Each row is a point. Each copy is the shape, with its points in the same order, turned, moved and blurred by noise. Is it also mirrored, or only turned?

Shape:
[[-26  56  13]
 [  6  -1 -12]
 [-12  37   4]
 [ 62   0  -5]
 [ 11  16  26]
 [-13 -10  -6]
 [-44   3  18]]
Copy 1:
[[ 34   5 -57]
 [ -1   6   6]
 [ 22   3 -34]
 [-13 -45  25]
 [-11 -16 -28]
 [ -8  25  -5]
 [-11  40 -43]]
Copy 1 is: mirrored
Copy 2, 7 rows:
[[-18 -42 -65]
 [  5 -15  -7]
 [-15 -36 -41]
 [-19 -34  41]
 [-33 -14 -15]
 [ 12   2 -17]
 [ -4  13 -56]]
Copy 2 is: mirrored
Copy 3:
[[ 34  64  25]
 [  1  12 -10]
 [ 21  47  14]
 [-54  12  -3]
 [ -4  22  30]
 [ 23   4  -5]
 [ 52  10  20]]
Copy 3 is: mirrored
Copy 4, 7 rows:
[[ 34 -10  39]
 [-12  11  -4]
 [ 13  -6  24]
 [-63   5   3]
 [-13 -25  11]
 [  1   8 -22]
 [ 32 -14 -18]]
Copy 4 is: mirrored

Shape (8 x 3):
[[ -8 -40   3]
 [ 14  31  14]
 [-15  45  -7]
 [  1  50   5]
 [-22 -39 -10]
 [-23  17  44]
 [ 15   0 -24]
 [  1 -38 -21]]
Copy 1:
[[-10 -31 -13]
 [ 21   9  49]
 [  9  39  37]
 [ 14  32  54]
 [ -6 -22 -21]
 [-30   0  51]
 [ 37   3   7]
 [ 16 -20 -28]]
Copy 1 is: only turned
Copy 2 (8 x 3):
[[ 10  24  15]
 [-30 -25 -26]
 [-41 -44   5]
 [-45 -40 -16]
 [ 11  21  34]
 [-60  12  -6]
 [  9 -25  -1]
 [ 27  10  20]]
Copy 2 is: only turned
Copy 3 (8 x 3):
[[ 20  25 -16]
 [-36  -1  23]
 [-32 -34  18]
 [-49 -18  19]
 [ 21   3 -28]
 [ 14  -3  44]
 [-24  10 -19]
 [  3  18 -43]]
Copy 3 is: only turned

Shape, 9 rows:
[[ 36   7 -28 -23]
 [ 19 -22  -7  19]
 [ 32  38   2 -24]
 [ 33   1  23 -30]
 [-40  -3 -39 -37]
 [  4  40  31 -13]
 [-26  15  -3  38]
 [-26 -15  -8  15]
 [ 15   2 -32 -13]]
Copy 1:
[[ -8 -53 -40  -3]
 [-30 -16   0  -1]
 [ 16 -23 -51 -25]
 [ -3 -34 -24 -52]
 [ 48 -73   7  22]
 [ 38  -1 -25 -42]
 [ 21  11  14  11]
 [  8 -20  24  13]
 [  0 -46 -21  12]]
Copy 1 is: mirrored
Copy 2 (9 x 4):
[[-22  -9   4  46]
 [  3 -31   8   1]
 [-51  10  -3  25]
 [-27  18  30   9]
 [ 34  29 -34  34]
 [-44  27 -16 -11]
 [ -5 -19 -47 -26]
 [ 25  -9 -28 -14]
 [ -9 -13  -9  33]]
Copy 2 is: only turned
Copy 3:
[[  3  23 -38 -22]
 [-21 -11  -2 -18]
 [  5  36 -40  12]
 [ -5  41  -3  -5]
 [ 63  -8  -7 -35]
 [ 14  29 -11  37]
 [  5 -41 -11  30]
 [ 13 -31   8  -7]
 [  8  -2 -31 -25]]
Copy 3 is: mirrored
Copy 4:
[[ 22 -29  27 -41]
 [-10  -5  25  -2]
 [ 54 -10   9 -29]
 [ 45  19  39  -6]
 [ -5  28  -8 -78]
 [ 57  29 -16   1]
 [ -8  15 -37   3]
 [-20  21 -12 -16]
 [ 10 -16  11 -48]]
Copy 4 is: only turned

Shape (9 x 6):
[[  9 -13  47  25  -6 -15]
 [ -3 -35  -5  25  24 -24]
 [-18 -34  33 -19  14 -32]
 [  7   9  14  -9  32 -22]
 [-24  47   3  -4  -6  46]
 [ -8 -15  11 -30  23  50]
 [-16  41   6  40 -24  21]
 [ 16   2 -14 -27  15  19]
 [-10  48  13 -41 -47  28]]
Copy 1:
[[ 18  25 -48   7 -19  21]
 [-29 -19 -47   0 -19  32]
 [ 17 -10 -40 -36 -17  29]
 [ -2  -9 -36 -11   3 -18]
 [ 20   4  37  36   4 -11]
 [ 19 -15  16  -1  50  19]
 [  6  26  13  59 -27   1]
 [-17   0   5 -10  35  -6]
 [ 22  54  53  -5   0 -15]]
Copy 1 is: only turned
Copy 2 (9 x 6):
[[-36   8  25  12 -44  -3]
 [-25   6 -18 -26 -26 -28]
 [-36 -36   1  11 -44 -30]
 [ -2 -25  31 -22 -37 -25]
 [ 56  -7  28  33  -4   9]
 [ 18 -14  23  29  10 -57]
 [ 29  20  12  16 -18  41]
 [ 10 -24  30  -6  17 -27]
 [ 27 -50  51  49   8  33]]
Copy 2 is: mirrored

Shape (9 x 6):
[[ 16  22 -30  43 -22  18]
 [  1  47 -37  34  10 -10]
 [ 26  12  -4 -14  34 -54]
 [  6  13 -17  26 -58   7]
 [ 22  13  12   4  38 -14]
 [ 24 -44 -14  16 -29  23]
 [ 25   9  -2  -5  -5  14]
 [-32  17 -41  -6  26  16]
 [ -7 -41  35   4  28 -25]]
Copy 1, 9 rows:
[[ 34  46 -29   6  29  -4]
 [-11  40 -35 -34  31 -12]
 [-51  22  10 -46 -14  12]
 [ 28  34 -18  31  16 -27]
 [-28   9  -5 -23   4  33]
 [ 62   8   9  16  -8  20]
 [  7   8   7   3  19   5]
 [  1 -24 -44 -39  24 -21]
 [-21  -8 -21  -5 -48  43]]
Copy 1 is: mirrored
Copy 2, 9 rows:
[[ 20 -20  31 -19 -58  11]
 [ 39 -43  33   3 -22  -5]
 [-12 -13   5  64  -1 -15]
 [ 26  10   0 -20 -77   4]
 [-18  -6  19  19  11   6]
 [-33  -5 -17 -23 -64  10]
 [-13   6  15  -9 -29 -10]
 [ 14 -39  -2 -28  13 -30]
 [-31   1 -48  28  11  38]]
Copy 2 is: only turned

Shape (11 x 8):
[[ 14 -45  -2  -7  21  36  21  -7]
 [ 30   6  -5 -19  16  10  -8  46]
 [ -3 -35  36 -10  31  16  24 -13]
 [ 34  34  25  -3  21  -5  35 -48]
 [ 15 -33  13 -68 -15  21 -21  13]
 [-26 -27 -25  21  11 -19   3 -36]
 [-20  29  30 -18 -39  27  18 -26]
 [  9   0  -1  14  24  35   7 -15]
 [-14 -10 -11  11  58  22 -26 -37]
 [ 19 -14 -10  21 -26 -46 -74  29]
 [-17 -11 -14 -20   9 -47  10  -1]]
Copy 1 (11 x 8):
[[-20  34   1  31   0 -17 -28 -27]
 [-13 -18  32  21  19 -11 -20  28]
 [-42  49   4  14  -5  11  -6 -17]
 [-28  36   2 -32 -56 -20  -4  30]
 [-52 -28  12  23   1  19 -57 -20]
 [ 27  26 -24 -27   2   6  -4 -33]
 [-25  -6 -42  14 -57  29  -9  20]
 [-11  27 -22  11   1 -24 -10  11]
 [-12  43 -38 -26  36 -15 -23   0]
 [  1 -77  10 -32  40  -6  20 -21]
 [ 16   5  26 -29  -2  36 -13 -10]]
Copy 1 is: only turned
Copy 2:
[[-17 -14 -20  36  35  -7 -40   6]
 [ -1  50 -15  -6  11 -12 -25 -17]
 [ 14 -22 -40  21  18   2 -44  29]
 [ 53 -16 -42  50 -21  -6   5 -14]
 [ 12  -7   1 -27  30   0 -70 -33]
 [ -4 -41  -4   3  23  -6  28  30]
 [ 44 -19  11  18 -14  58 -21  -9]
 [  4   2 -31  37  29  17  -2   1]
 [ 17 -13 -46  13  68   6  21  15]
 [-33   8 -20 -79  -7   2  29 -30]
 [ 20 -13   8 -21  -1 -32   2  25]]
Copy 2 is: mirrored

Shape (12 x 8):
[[ 11 -20  12  21 -11   2  19  40]
 [  5  -9  -7 -35  26  28 -27   6]
 [  8  37  22 -31  14 -32  12   4]
 [-36 -10 -12  20 -36   7   6  28]
 [  4 -10  30  14 -28  40  14 -24]
 [-45  17  23  12  24   8 -27 -21]
 [-38 -34 -43 -13 -59  -1  44  -9]
 [-60  39   0 -38  -1  11   2 -24]
 [-24  33 -33  -6 -23  42  -3 -23]
 [ -9  -8 -21  19   5   6  42  47]
 [ 43  33  -6  10  10 -46  52   5]
 [-29  45   4 -11  -1 -47  13  -4]]
Copy 1 (12 x 8):
[[ 14 -21  -3   6 -22 -37 -26  17]
 [-31  29  35  11 -19  17 -13   7]
 [ -2  21  24 -36  41 -11 -16  13]
 [ 12 -31 -15  15 -10 -13 -13 -37]
 [-36  -7 -34 -17 -24 -11  18  15]
 [-32  41 -18 -19   7  11 -31 -39]
 [ 33 -25 -12  13  -4  -1  66 -26]
 [-29  25  24 -42  24   8  22 -53]
 [-18 -13  10 -33 -28  46  20 -29]
 [ 41  -7   9  -7 -36 -39 -12 -12]
 [ 54  -2  14 -56  11 -15 -23  49]
 [ 16   9  12 -42  45  -5  -7 -26]]
Copy 1 is: mirrored
Copy 2 (12 x 8):
[[-22  -7  39  -9  21 -21   9 -29]
 [ -3  -8  17 -11  -4  39 -47 -25]
 [-41 -10 -23  12 -24  24  21 -18]
 [-30 -15  23 -38  46 -15   4  13]
 [  7  -5  34 -41 -30 -16   8   7]
 [  6 -49 -36 -34  -9  -5 -29   4]
 [-48  27  40 -22  31 -16  -9  71]
 [-44  -8 -30 -50 -25  16 -33  23]
 [ -1  25 -13 -66   4  17 -17  16]
 [-38  15  15 -15  36 -37  -9 -31]
 [-21  41 -21  30   2 -11  46 -21]
 [-48  -8 -47  -2   3  10  14  13]]
Copy 2 is: only turned

Shape, 15 rows:
[[ 14  25 -22   4  19  28  61  24  19]
 [ 23  -7   2  -1   6  19  25   3  -2]
 [-23  41  37  94 -19 -10  -5  29  34]
 [ 24  49 -11 -16  24  17  13  28 -28]
 [ 20  33 -10  -8   9  18 -23  25   3]
 [ -8 -14 -18 -17 -10  20  18  28 -27]
 [-12 -20  29 -19  47 -12 -25  29  10]
 [ 21 -10  -1  36   2  21 -17  11 -14]
 [-10 -17  22 -22   3  13 -24 -67 -29]
 [  2   0  -9  -7 -14  26  77   7 -26]
 [  0  -6 -23 -13   9  11  -8  19  -8]
 [ -8 -20  -6 -19  55  -5  16 -61 -16]
 [ 22 -11 -14  10 -10 -22   3  14 -26]
 [ 17 -18  -3 -13 -13  12  89  13  15]
 [ 19 -19 -20 -19  -5  11 -22  28  72]]
Copy 1 (15 x 9):
[[ -4 -45 -28 -25  44  30 -19   8 -15]
 [ -5 -12 -11 -41  -5  24  -3  -4   5]
 [-67  45  39  30  51  20  14  11 -23]
 [ 13 -53  16 -29  20 -12   3 -12  -9]
 [ 16 -25   9   3  -1   0  31   2  -7]
 [  9 -12 -18 -51  -9  -3   5  -5 -41]
 [ 56  39  12 -16   3  27   8 -21  -7]
 [-23  -4  21 -22 -22  31  18  -4 -15]
 [ -1  23 -28 -23 -57  -9   1 -62  27]
 [-28 -27 -43 -74  16  -2 -27  -3 -17]
 [ 16  -8 -14 -18 -18   8   7  -2 -27]
 [ 19   4 -31 -18 -42  22 -55 -56  15]
 [ -8   7  12 -37 -26  -2 -11  21 -17]
 [-13  -8 -61 -70  29  17 -29  21  -1]
 [ 37   9 -38  14  -4  39  37  45  -3]]
Copy 1 is: only turned
Copy 2:
[[-46  15 -42 -41 -14  40  10   0 -33]
 [-37   4 -27 -11 -25   5 -15 -11   0]
 [  5 -55  23  23   2  57   3  63 -43]
 [-35  51 -24  -5  24  17  -4  11   3]
 [-24   8  -7 -20  27   2  13  19  17]
 [-19  28   8 -21 -12   2   9 -35 -18]
 [ 27  13   1 -37  -4 -19 -39  32  -2]
 [-28 -27  -4  17  10  -9 -14  -4 -12]
 [ 38   3 -23  27 -18   0 -23 -41  49]
 [-45  35 -22 -10 -44  41  -1 -40 -32]
 [ -6  14  -7 -25   6 -12  13 -16  -5]
 [ 33  23 -78   6 -30 -20 -28 -26   5]
 [-21  10  -4  17 -14 -20  12   2 -14]
 [-49  20 -32 -37 -73  31   3 -21 -31]
 [-15 -43 -18 -73 -15 -16  21  20  14]]
Copy 2 is: only turned

Shape:
[[  0  32  27  46  32   1  25 -24  21  15 -13]
 [-13 -44 -16  46  -9   9 -22  22  11 -29 -17]
 [-51  -1 -34  16  -8   6  -7  25  -3 -20  17]
 [-11 -18   1 -10 -16 -30 -37  45  -3 -47  41]
 [-18  -4   8  22 -20  40  -4 -12  45 -25  -6]
 [ 26   4 -36  -1 -27 -29 -43  -6 -13 -22  24]
 [ 61  37  33  23   7  24  34   3 -17  -9 -34]
 [ 27 -16  10 -24  -8 -13 -26  13 -31   5  42]
 [-14 -28  -9  20  34  25   6 -15  24  -4 -12]
 [  4 -34 -23 -11 -48 -45   1  24 -23 -22  21]
 [  7  15  35  40 -14  37   7 -21 -22  25 -20]
 [ 17  29  43  44  11   8 -11  -4  -1  27 -47]
 [ -7 -26 -14 -39 -38 -51 -24  27  12  -7  27]
 [  1  31   9  13  22  42   3   0   7  23 -57]
 [ -9 -15 -32  43 -11  27  -8  37  41  24  19]]
Copy 1, 15 rows:
[[-37 -26 -55 -19   7  13 -12   9 -14 -15  22]
 [-11   5   6 -54  55 -12   8 -22  49 -35  -6]
 [  0  -5  16 -45   9  15  19 -60  30 -10 -13]
 [ 42  29  56 -37  26  21 -11 -33  28 -13  24]
 [-33  -5 -13 -22  37   4 -35 -16  36   5 -28]
 [ 22 -27  59  -6  23   0  18  -1  34   0  27]
 [-27   3 -50  20  61  -6  13   6 -14  24  52]
 [ 21  20  49  25  16  -3   4 -16  -3 -28  33]
 [ -6 -17 -31 -18  35  -3  -4 -13  13 -43 -30]
 [ 15   8  77 -39  40 -12  23 -24 -11  -2  15]
 [-61  -6 -30  10  19 -33  -8 -22   5  -8  32]
 [-44   8 -52 -10   8 -26   3  21  15  -8  46]
 [ 29  26  79 -34   6   2   4   2  -1  -2  -8]
 [-32   8 -66   5  10 -20  23  -1  20   8  -4]
 [-49  10  12 -25  27  39  25 -14  39 -35 -24]]
Copy 1 is: only turned
Copy 2 (15 x 11):
[[-13  18  -8 -60  21  -7 -34  12 -33  18   2]
 [ -9  40  21  14  41  19  -7 -46   5 -30  24]
 [ 10  25   8  39  31  11  -7  -7 -32 -38 -15]
 [ 44  -7  25  56  52  14   1  -7  25  -7   6]
 [ -3  48 -34  -3  25   4 -10   4  11 -30  31]
 [ 26 -15  32  19  15  63  31  10  12 -10  13]
 [-29   0  -9 -58  12 -29  37  -6  13  37 -10]
 [ 46 -13  34  31  -1   0  28   1  -3  23  28]
 [  3  69  -1  -8  10  10 -22 -17 -21   4  15]
 [ 25 -14  56  41  -6  13   4 -13  32 -27  -5]
 [-10   0 -18 -46  -5 -26  16 -18 -32  -8  28]
 [-28 -19 -23 -49  17  -4 -12 -31 -27  25  21]
 [ 30 -20  30  67 -10  28 -20   6  30  -5  13]
 [-35  27 -47 -23   1   1   6 -23 -33  26  -5]
 [-42  39  18  38  27   3 -14  10 -32 -17  40]]
Copy 2 is: only turned
Copy 3:
[[ 35   7 -20 -40 -11  36 -12  39  17 -18  -9]
 [-26 -26 -13  -2   3 -48 -26  44 -18 -42   0]
 [  4 -32 -37   2  15 -36 -25  37 -14  -4  54]
 [-27 -18 -41  35  33 -50 -38  26 -16  43   0]
 [  6   4  -2 -33   0 -13 -18  37 -57 -17   5]
 [-10   8 -46  11  40 -59  25   1   4  12   4]
 [ 39 -20 -30 -11 -40  22  14 -12  -5 -16 -53]
 [-27   7 -35  24  25 -18 -16 -33  10  23   0]
 [-26 -15  -4 -22  10  21  -9  37 -14 -36  15]
 [ -1 -16  -4  60  37 -58  -6   3   4  14  11]
 [ 29  24 -25 -18 -40   6 -19 -10   0 -40   0]
 [ 13  13 -22 -38 -57   2  -9  17  21 -13 -25]
 [-23  -6   6  35  37 -53  -9  11   1  52  21]
 [  3 -19 -15 -48 -59  19  11  11  -5 -16   7]
 [  0 -36   2 -57  26 -41 -40  13  -4 -17  21]]
Copy 3 is: only turned
Copy 4, 15 rows:
[[-33 -14 -18 -36 -35  12  17  34 -29   2  13]
 [ 25 -22  26 -23 -29 -25 -24  14  43  14 -25]
 [ 19 -17 -10  25  -9 -13 -30  20  17  35 -36]
 [  3 -10  19   3  24 -29 -47 -44  13  28 -54]
 [ 10 -27  54  -5 -19  11  -9  36 -10  -1  -1]
 [ 37  -9  -6   1  24 -60 -26 -29 -18   7  11]
 [ -1  15  -5 -37 -69  12   6 -18 -46 -46   5]
 [ 27   6 -16 -19  30  10 -20 -55  -3  11  -8]
 [  7 -10   5 -11  -4  12  12  38  27 -14  -6]
 [ 27 -35  -8  16  -3 -27 -54 -63  17  11   1]
 [ 25  12   0 -39 -51  33  -5  11 -30  12  31]
 [-14  17   4 -47 -60   2  25   7 -21  18  22]
 [  7 -25  14  31  27 -26 -21 -63  22  31  -8]
 [  7  34  12   0 -59  17  38  21 -10  -7  12]
 [ 46 -51   5   1 -24  -3  28  18   9  30 -37]]
Copy 4 is: mirrored
